Rows are points. To make a cloud, some directions were put in groups of two or more. Within a group, all points are equally far from the middle, so they leave a hole (a ring in 2 directions, a hollow ball in 3). The other directions are filled evenly. Then the cloud was stretched, turned, moved and blurred a little. Count the holes, and give their numbers of directions, smallest first.

Cloud:
[[-32.5  22.7]
 [  1.4 -29.3]
 [-34.6   7.4]
 [-11.7  11.4]
 [  9.8  26.6]
 [  2.6  -4.4]
 [ -5.5  30.9]
 [ -3.2   4.5]
 [ 13.6   2.2]
 [ -2.4 -28.7]
 [ 27.0 -31.8]
 [ 14.9  -7.1]
 [ -3.0  15.7]
 [-10.5  -2.2]
 [-16.5  -3.4]]
Holes: 0

Cloud (21 x 3):
[[-25.5 -22.5  12.6]
 [  0.3 -14.5  -9.8]
 [ -4.9 -18.7 -12.0]
 [-29.0  -2.8 -24.6]
 [-12.8 -13.4 -20.2]
 [ 23.0 -27.2  10.5]
 [-18.5 -15.3  12.1]
 [  9.2   5.9  10.4]
 [ 15.9 -34.6   3.5]
 [-21.3 -20.7 -23.8]
 [ -1.7 -36.7 -22.2]
 [  8.9  -1.7   3.0]
 [-20.8  -2.7 -14.0]
 [-12.2 -28.0 -13.4]
 [-15.0  -1.6 -19.1]
 [-15.3 -23.7   0.3]
 [-32.4   6.8 -30.0]
 [ 12.8 -27.6  -7.6]
 [-16.6 -20.3 -26.2]
 [-18.7   0.1  16.4]
 [  7.9   6.4 -14.1]]
Holes: 0

Cloud:
[[-20.1  10.6 -20.0   6.3]
 [-19.5 -10.6 -15.9 -23.3]
 [ -1.8 -21.3  -7.7  14.0]
 [  3.8 -15.4   6.0  16.7]
 [ 12.6  25.9   3.8 -25.2]
 [ 19.1   9.2 -30.9   1.9]
 [  8.9  27.5 -11.0   8.5]
 [ 26.1 -13.0  12.0 -21.4]
 [-15.1 -23.4 -19.3  -6.3]
 [-10.2  11.5 -11.9 -31.7]
 [ 21.1   4.8 -32.6  -2.3]
 [ 11.5 -29.5 -14.0 -16.4]
 [ 19.8 -24.2  -6.2 -22.7]
 [ 19.9  26.4   8.3 -17.3]
 [ 24.6   1.9 -18.9  10.8]
 [ 31.8   2.4   7.3 -23.0]
 [ -1.1  28.4 -10.3   7.9]
 [-12.1  24.7  12.8  -4.8]
 [  6.8  32.6   6.2  -2.8]
 [  6.2  31.7   0.4   3.5]
 [ 15.7 -26.3 -21.3  -6.0]
 [ 21.4  27.1   9.4  -9.9]
 [ 14.9 -27.8 -19.3 -10.7]
 [ 25.2   1.6 -24.3 -24.7]
 [ 14.1  10.5 -35.8  -8.7]
 [ -7.4  28.2  -3.3   6.6]
 [ 13.1 -26.7 -20.7  -2.2]
 [-11.7  -6.2  20.2 -18.7]
 [ 24.5  -8.2 -28.5  -1.6]]
Holes: 2 (2, 2)

Cloud, 50 rows:
[[ 25.1 -19.1 -27.3 -10.2  -0.2  11.1]
 [ 31.9 -18.1 -22.4  -0.8   5.6 -19.3]
 [ -7.4   7.7 -31.1  10.1   3.2 -27.3]
 [ 19.9  21.5   4.7 -20.9   5.7 -23.2]
 [-10.8  14.2   7.0  15.5 -29.7  -6.9]
 [-19.4  19.2 -24.3 -11.0  15.6  13.8]
 [ 20.7  13.3 -20.9 -15.9  21.2  20.2]
 [-18.5 -13.9   7.7  -1.1 -23.5 -12.2]
 [-13.9  -5.9 -22.1  21.6  15.2  23.5]
 [ 15.9  24.0  16.5   8.5   2.7  30.3]
 [ -7.9 -10.6 -13.2  -4.3  18.4 -28.2]
 [-17.5   9.3   0.2  26.7  -0.2  27.0]
 [-17.9   8.2  26.1  14.0  11.9  -9.3]
 [ 29.3  15.7 -14.4  -8.0  34.4  -0.1]
 [ 35.9  11.9 -21.4   0.9  12.6 -21.4]
 [  3.9 -16.0   9.4  23.4  18.6  29.8]
 [ 26.9   7.1  -3.9 -21.6  -2.0 -25.2]
 [-13.0  -0.9 -29.0  22.6  -1.4  15.6]
 [ 13.9 -22.7 -14.2  26.8   4.7 -16.2]
 [ 17.4 -25.0   9.5  24.1 -14.6  -3.8]
 [ 34.2  11.5   9.1  17.9  27.5  14.6]
 [  6.5  19.0 -14.8 -18.3 -18.5 -20.7]
 [-20.8 -17.8   3.1 -15.3   0.3  16.9]
 [ -8.7  17.3 -19.4  18.6  31.3 -11.0]
 [ 21.3  -1.4  31.0   7.0  19.0  18.8]
 [  4.4 -12.1 -13.4  12.1  37.6  -8.8]
 [ -1.0 -21.3  20.1   6.9  -5.1  27.8]
 [ 20.7  -4.2  -4.5 -25.2 -19.8   0.1]
 [ -6.9  10.2 -21.9  27.7 -12.8  12.3]
 [ 15.3 -26.8 -24.7   9.0   4.4 -18.1]
 [  9.2  31.9  12.0  24.5  -0.4 -14.7]
 [-12.3  25.5  12.8  -3.0  -5.0 -25.6]
 [  5.6  32.0 -21.2  -1.2  26.5 -15.3]
 [-18.8  13.2   2.3  -7.0  -4.2 -30.0]
 [ 23.7   5.4   7.1 -18.5 -20.0 -17.4]
 [-14.3  -6.8 -10.8  -7.1   5.9 -31.0]
 [-25.6   8.7 -22.4 -13.9   2.2  12.4]
 [ 15.9 -26.0 -14.7  18.8   3.9  24.2]
 [ 29.6  16.1 -19.6  20.4 -11.3  -9.0]
 [-17.0  -6.9   3.6  25.3 -10.0  23.2]
 [ 27.6  28.1  18.0  18.6   9.9  -5.4]
 [ 31.6   5.7 -30.9  -3.4  -7.3 -11.4]
 [ -8.6 -27.3  -8.5 -17.8  -9.0   6.0]
 [-18.5  18.1 -27.2  -8.0  15.3  14.8]
 [ 23.4   2.2  23.9 -15.9  10.5 -14.4]
 [ -9.0  34.7  10.1 -16.4  15.1   0.3]
 [-20.6  22.5 -14.7 -11.3  26.2   2.7]
 [-15.0  12.4  -8.1  28.1  14.1  25.4]
 [ 20.8 -18.6   2.5  29.4   9.5 -14.3]
 [  8.8  16.8 -34.2  16.0 -11.8  -7.8]]
Holes: 3 (2, 2, 2)
